Each row of a before or after table is a point. One or more steps were done to the points. Then noise was added and the rows were shuffled. The steps act on columns, c1 being the first. What was done? A step turns or swaps two columns, mirrors them in a line or flattens them onto one, adds a multiple of one to another, or multiplies or shifts one. Angles are multiples of 10 degrees, from the lower column toward the higher: turns from -170 to 170, lines from 10 to 170 but not 90. Use the fewest steps. Two steps may share a column if one is a turn and the other turns, adds or multiplies; they go together, in the order done. Otherwise the lowest column goes first.

Before (9 x 3):
-10, 3, 19
-60, 19, 30
17, -20, -7
-34, -2, 10
19, 15, -7
5, -14, -13
12, 13, 9
27, 15, 10
4, -13, -27
After (9 x 3):
6, 24, -14
7, -33, -10
12, 24, 16
-24, 30, 46
4, -23, -44
-4, 2, 30
-14, -4, 16
6, 21, 15
2, -21, -23
Steps: multiply c1 by 0.4; multiply c2 by 1.6; multiply c3 by 1.6

Before (12 x 4):
30, -4, 20, -14
33, 21, 13, 41
-35, 24, 16, -22
-34, -22, -20, -41
24, -33, -14, -35
22, 22, 37, -7
36, 45, -7, 42
25, -2, -44, -26
-9, 26, -11, -28
-2, 8, 9, -43
26, 28, -33, 5
1, -20, -39, -5
After (12 x 4):
-13, 56, 34, 12
15, -10, 33, -11
-8, 10, -10, -39
-17, -45, 23, -15
-46, -15, 18, -22
-38, -19, -6, 6
-13, -38, -37, -23
-36, 26, 19, -8
8, -17, 2, -41
33, 15, 26, -17
9, 38, 34, 26
21, 10, -29, -31
Steps: mirror c1 and c3 in the line at 50 degrees; turn c2 and c4 by -30 degrees

Before (13 x 6):
10, -22, -15, 20, 15, -16
2, 2, -20, -9, -2, 3
-3, 4, -13, 1, -9, 16
-6, -17, 1, 1, 0, -2
-8, 10, -8, -8, -2, 14
-14, -2, -1, 13, 21, -11
0, 3, -7, 1, -19, 4
-1, -17, -9, -8, 13, -10
-17, -8, -10, 8, -23, 22
13, 4, -1, 14, 3, -7
12, -7, 5, -6, 2, 9
-3, -15, -3, -2, -8, 11
-18, 4, -12, 22, 18, -1
After (13 x 6):
0, 4, -21, 2, -19, 3
-2, -21, -8, -1, -8, 11
10, -27, -44, 21, 15, -16
14, 3, -1, 15, 4, -8
-8, 13, -24, -8, -1, 13
0, -21, -27, -9, 13, -8
-16, -3, -3, 12, 19, -13
-18, -10, -29, 7, -22, 23
-18, 7, -37, 21, 17, -1
-6, -23, 2, 1, 1, -1
5, 1, -59, -8, -2, 1
13, -9, 15, -6, 2, 8
-2, 8, -39, 1, -9, 15
Steps: multiply c2 by 1.3; multiply c3 by 3

Before (12 x 8):
30, -23, -36, -14, -42, -7, -23, 7
-19, 44, -19, -13, 13, 35, 15, -2
-5, 45, 24, -37, -45, 23, -28, -23
-31, -6, -46, -27, 19, -46, -25, -41
0, 4, 0, -3, 29, 8, -12, 20
-30, -13, -38, -39, -1, 2, 37, 1
34, 6, 12, 11, 17, -21, 38, -11
-16, 12, -11, 1, -31, 26, -5, 29
-19, -20, 25, 9, -24, 28, 0, -16
8, 14, 17, 13, 20, 34, 44, 8
-32, 46, -1, -28, 30, -46, 26, -27
51, -28, 9, -5, -1, 6, 15, 23
After (12 x 8):
37, 38, 6, 13, 18, -32, 16, 0
-32, 50, 1, -29, 32, -60, -11, 33
8, 32, 19, 17, 18, 46, 30, 18
0, -20, 0, 1, 31, 6, 4, 13
34, -30, -36, -12, -45, -13, -1, -18
-1, 1, 22, -36, -41, 30, -46, 34
-31, 25, -38, -35, 5, 1, 27, -8
-31, 2, -50, -24, 22, -61, -43, -16
44, -11, 11, -7, 2, 4, 35, -20
-21, 4, 26, 8, -27, 37, -7, -27
-19, -18, -13, 3, -32, 34, 13, 16
-17, 22, -17, -13, 9, 44, -3, 44
Steps: turn c2 and c8 by 70 degrees; turn c2 and c7 by -50 degrees; multiply c6 by 1.3
